Each row is a point. To make a cloud, some directions were put in groups of two or more. Within a group, all points are equally far from the middle, so they leave a hole (a ring in 2 directions, a hollow ball in 3). The other directions are filled evenly. Then the cloud was stretched, turned, moved and blurred a little. Count the holes, and give their numbers of directions, smallest first.

Cloud:
[[-45  -8]
 [-54   1]
 [-46  -9]
 [ 58  33]
 [ 51 -34]
 [ -1  59]
 [-60  28]
 [ 50 -34]
 [ 65  27]
 [-44 -11]
 [-17  59]
 [ 39 -38]
 [ 57  35]
 [ -1 -35]
 [  5  58]]
Holes: 1 (2)

Cloud:
[[ 22  62]
 [ 65  14]
 [ -3  63]
 [ 51 -17]
 [ -6 -37]
 [  8 -36]
 [  5  64]
 [  3  64]
 [ 33  59]
 [-48 -14]
 [ 64   9]
 [-52  -8]
 [ 39 -26]]
Holes: 1 (2)

Cloud (20 x 3):
[[-51 -16  32]
 [  0 -16 -23]
 [ -2  42 -43]
 [ 15 -45  36]
 [ 10  29  52]
 [ 14  55 -67]
 [ 41 -87 -27]
 [ -4 -69   1]
 [ 15 -82  69]
 [-47   5  -1]
 [ 74 -32  58]
 [ -3  41 -17]
 [ 10  35  42]
 [-59 -19 -19]
 [ 60 -11  43]
 [-40  -6  40]
 [ 74  -6  20]
 [  5  11  42]
 [  5 -69   6]
 [ 28 -68  35]]
Holes: 0

Cloud (22 x 3):
[[  8   1  60]
 [ 65  31 -21]
 [ 38 -41 -29]
 [-27 -62  -8]
 [-29  10  56]
 [ 22  28  49]
 [-57   8   8]
 [ 17  72  20]
 [-24 -65  -5]
 [-43  49  -2]
 [ 44  64 -63]
 [ 51  -5 -55]
 [ 52 -22  -4]
 [-38  51 -29]
 [-42  43 -31]
 [-32  56 -41]
 [  8 -38  51]
 [ 58  16 -55]
 [-16  75 -35]
 [-29  60  12]
 [ 63  14 -35]
 [ 50 -28 -16]]
Holes: 1 (3)

Cloud (27 x 4):
[[ -17    6 -108  -58]
 [ -47   -9  -39   20]
 [ -57  -79   28    6]
 [ -11    8  -12  -78]
 [ -42  -69   22  -25]
 [  -2  -68   33   16]
 [ -57   15   14  -53]
 [  53  -38   38   -1]
 [ -19  -47   19  -66]
 [  34  -17  -73   15]
 [  10  -19   -3  -43]
 [  -8  -77  -21   -2]
 [ -36   12  -22   18]
 [ -72  -71   11  -30]
 [ -11   25    1   25]
 [ -62  -52  -18   28]
 [ -12    6  -85  -56]
 [ -22  -82  -23   -7]
 [   4  -23  -89   20]
 [  51   25   19   -3]
 [   2  -28   21   -1]
 [  26   -1   -5    4]
 [ -57   59   -1  -36]
 [ -27  -20  -76  -29]
 [ -27   34  -72  -54]
 [ -21   55   -2  -54]
 [ -45  -13  -33   50]]
Holes: 0

Cloud:
[[ 11 -23  52 -41]
 [-47  23  26 -86]
 [-28 -65  11 -42]
 [ 39  53  34 -62]
 [ 13 -52  -7 -34]
 [-44 -63 -16 -37]
 [ -1 -11 -21  70]
 [-68  21   6  24]
 [-48 -48  13  13]
 [-18 -31 -54 -47]
 [-44  33 -27  58]
 [ 53  13   6   9]
 [-17  59  19 -86]
 [  2 -35  -8  49]
 [ 12  31  -8  78]
 [ 26  16 -61 -17]
 [  8  21 -22  80]
 [  7  22 -76  18]
 [-28 -63 -28 -32]
 [ 50   9 -28  -2]
 [-32  82  39 -25]
 [  7  49  15 -91]
 [ 35   5 -41 -40]
 [-62   6 -45  19]
 [-54 -38 -47 -12]
 [-34  22  42  42]
 [-55 -15   6 -81]
 [-40  -2  64 -11]
 [-30  83 -27   6]
 [ 40 -22 -21  -5]]
Holes: 1 (4)

Cloud:
[[  60   22   30   29    4   26]
 [ -42   22  -27  -26   16   38]
 [ -12   75  -13   28   28   -7]
 [ -19   49   -7  -11  -60  -16]
 [  29   71  -48   -3  -38   23]
 [  -4   75   19   55  -32  -26]
 [  32   55   36  -26  -22   27]
 [ -15  -32   66  -70   17    6]
 [  57    1  -62   12  -12  -47]
 [ -46   11  -55  -59   22   43]
 [ -24   28  -17  117   -3  -37]
 [  53   33  -36   46   32   38]
 [   8   64   20   17   31  -33]
 [   9   24   59   22   45   28]
 [   5  -70  -48   30    0   38]
 [  22   41  -38  -31  -30 -103]
 [  25   27   21    9  -10  -17]
 [  13   -1   12   10   86   65]
 [ -35  -13   -5  -54  -15  -14]
 [ -33   20  -22   32  -33   41]
 [ -54   11   35   -7    9  -44]
 [ -28   70  -55   66   49   43]
 [  28   23   -2   16  -36   43]
 [  79   17   31   24   27    9]
 [ -32  -47   36  -10   34   15]
 [  34   36   -4   24  -71  -71]
 [ -35  -19  -32   72   35   -9]
 [ -25   37   13   38   63  -56]
 [ -70   34  -26  -61  -57   20]
 [   8   73   -6   81   39   44]
 [ -11  -91   -9  -27   41   18]
 [ -13    5    1   21  -92  -19]
 [   1   66    3   79  -25  -56]
 [   8   17   70   18  -57   38]
 [ -48  -30  -48   31   38   45]
 [  18  -24  -77  -63  -28   23]
 [ -43   58    0   80   14  -16]
 [  18  -50    8  -10   33  -20]
 [ -21    6   36    0   51   47]
 [  44  -33   23   29   25  -59]
 [ -49  -43   78  -22   83    1]
 [   0  -10  -37   24   83  -43]
 [ -41   27  -41   10    5   88]
 [ -65  -14  -24   55  -58  -17]
 [  69    5  -20  -10  -17  -57]
 [  25   55    5  100  -50  -41]
 [ -49  -12   58   51  -23  -17]
 [ -35  -11  -27  -32   42   33]
 [  23   79  -68   46    1   38]
 [  31    5  -78    4    6   -7]
 [ -81    2   -6   23  -10   37]
 [  67   -9  -29   -1   22   15]
 [  70  -38  -18  -29   43   52]]
Holes: 0

Cloud (46 x 6):
[[ 37  52 -64 -49   7  12]
 [-46  58 -30   6  -9  37]
 [ 43  56  29  18 -14  50]
 [ 18 -47 -54 -67   7  42]
 [ 31   2  13 -67   4  91]
 [-60  -9 -57 -43 -25  41]
 [-29 -37  31 -19 -59 -11]
 [ -3  41  44 -43 -47 -41]
 [ 34  -1 -13  38   4  69]
 [-56 -32 -23 -71 -20 -21]
 [ 21 -17  51  40  43  26]
 [  4 -29  41  56  34  34]
 [ 13 -20 -61  -7  18  85]
 [ 53  27 -37   7  -5  51]
 [-38  63  40  33  14  -8]
 [-29   7   2  34 -63  -4]
 [ 27  19  28  31  55  -7]
 [-22  44   2 -75  10  72]
 [-29 -21 -50  27 -23  43]
 [ 40  71  -8  -2 -32  -9]
 [-48 -58 -43 -16  76  34]
 [-82 -25 -40  13  51   4]
 [-26  -5  20  19 -60 -44]
 [-15 -62  26 -23 -25  75]
 [-63 -13  62  46  -6   9]
 [ 19  -3  -9  30  67  -9]
 [ 44  17  34  34  -1  65]
 [-76   4 -33 -66  32 -40]
 [ -4  65 -48 -33  16 -51]
 [-30  30  34 -75  29 -33]
 [-90 -30 -29 -26  30  54]
 [ 11 -65   2 -53 -20  29]
 [-63 -50  63  14   8  23]
 [ 39  -1  45 -39  -8  84]
 [ 41 -21 -20 -81  -2  48]
 [ 12 -28  52 -31  55  44]
 [ 21  32 -43 -21  63 -28]
 [ -5 -69 -10 -61  42  -7]
 [ -6  27  49 -57  40  54]
 [-35 -34  52  31 -40  45]
 [-68   1 -62 -41  14 -49]
 [-35  14  14  18 -36 -73]
 [-31 -60 -44 -60 -18  30]
 [ 32 -11  62   9  12  71]
 [ 34  40  48 -21   2 -52]
 [-51 -39  52   3 -33  54]]
Holes: 3 (2, 2, 2)

Cloud, 84 rows:
[[ -65  -28   66  -37   18   35  -29   14]
 [ -26  -38   66   41   -3   74   38  -19]
 [  37  -39  -24  -10   67  -45  -24   60]
 [ -47   -7   -9  -30  -44   -1    1  -23]
 [  22  -16   17   -4    5 -104   -1   -5]
 [  69   71  -50  -29  -14  -11   22  -20]
 [  23   11   -2  -55  -43  -77   85    3]
 [  20   19   10   11   35  -28 -106   -8]
 [  16  -80   44   55   -3  -30   20  -45]
 [ -18  -74  -54  -15    3  -10   12  -18]
 [  25  -42  -38  -67   58  -56   12   26]
 [  46  -36  -34   -3   33   30   -9  -34]
 [ -50  -13   73   37  -18   -2  -89   -9]
 [  -3    1  -35  -65  -68   12   66    0]
 [  29  -94   26  -22   18  -45   11   40]
 [  59   15   13  -34   59   27   61  -12]
 [  38   61  -49  -66   41  -47   24   18]
 [  24   -4   39   18  -59  -43   76   22]
 [  73  -43  -36  -21   25   -9   29    5]
 [  21  -23   74  -27  -39  -22   88   37]
 [  40  -47  -30  -77   21  -46  -14   52]
 [ -55  -65  -50   -6  -13  -47  -28  -14]
 [  37  -42   40   18    0  -36  -84  -27]
 [   5   -3   19   58   34  -38   28  -70]
 [  38  -28  -17   84   46  -12    6   19]
 [ -21   29   16   42   52  -48   11  -13]
 [  80  -41  -19   52  -16   10  -31  -34]
 [ -34  -51   52  -69   65  -10   39  -15]
 [ -20   80  -52   54  -52   28   -3  -30]
 [  -1   10   32   29   13    7   -8   57]
 [  39  -15   15    8  -72  -25    3  -78]
 [   2  -45   78   10   18  -55   -1   40]
 [ -39  -64  -66   10  -46   23   23  -13]
 [  13  -18   73  -15  -81  -22  -26  -30]
 [ -41   23  -21   37   -4   43  -13   19]
 [   4  -49    5   -9   -1  -62  -68  -22]
 [ -22   39  -43  -47  -42  -44   72  -15]
 [ -63  -63   34  -17   32   -2    8  -30]
 [  42  -32  -19  -33    4   16  -41   45]
 [  30   37   27  -72  -10  -29  -55  -40]
 [ -19  -39   -8  -31  -10   42   83   -3]
 [  55    8  -50   58   -1  -71   -5  -15]
 [ -45  -31   21  -56   13  -71   48   76]
 [ -52   70   18  -33   24  -17    4    8]
 [ -11   17   44  -88  -17   17  -36   48]
 [  -5  -28   26  -69   73   -2   45  -21]
 [  77  -10   12  -49  -60  -31  -11   33]
 [ -15  -93   51  -18   19  -54  -17   14]
 [  23  -91    0   -2  -47   24   40  -17]
 [ -51  -51   24   20  -10  -74  -13    6]
 [ -55  -17   38   41   27  -18    5   23]
 [  27  -43    6   -9   -8  -83  -17   42]
 [  51   -5   27    5   19  -64    9   49]
 [  44  -13   39   33   66  -46  -20    8]
 [  41   42   78   34  -19   26   15   18]
 [  36  -40  -36   16  -43   22  -38  -17]
 [  83    9   20  -14    3  -59   35  -29]
 [   7   38    5   -9  -73   48   -2    2]
 [  13   38   91  -47  -28  -44  -54   54]
 [  15  -22   69  -33   -2  -18   72  -38]
 [ -22    1   95  -44   23   -1   56   19]
 [ -52   -9    6    3  -68  -64  -16   34]
 [ -33  -27  -51   15  -51   28  -30  -29]
 [  11  -60   58  -27  -66   33   45   56]
 [  14   -2  -33   -3   -8  -66   68   -9]
 [  28   17    0  -45   46  -57   66   75]
 [  34   40  -29   39   11   -1   36   42]
 [   5  -11  103   12   15  -59  -68   29]
 [  43  -35   29  -30   93    9  -61    4]
 [  36   14   61  -56  -39  -85  -60   37]
 [  20   10   -2   44  -39   49  -19   37]
 [  20   -4   46  -48    2  -82    5  -52]
 [ -29  -26    4    0   12   29  -68   57]
 [  32   -6   70   16  -29  -24  -37   44]
 [  38   -2   42   -4  -21  -55   46  -65]
 [ -29  -68   72   -2    4   29   51   -7]
 [ -36   55   -8  -73   10   15   15   63]
 [  -4  -30  -64   12   -4   -2   84  -19]
 [ -64  -29  -33  -27    0  -33  -30  -37]
 [  10   37   11  -91   -9  -15  -56    7]
 [  63  -13  -40  -34  -58  -17  -10   21]
 [  10  -82   36  -17  -31   12   80    4]
 [  42  -39  -28   19   71   13   52  -12]
 [   0   21  -23   17   62    2  -10  -66]]
Holes: 1 (4)
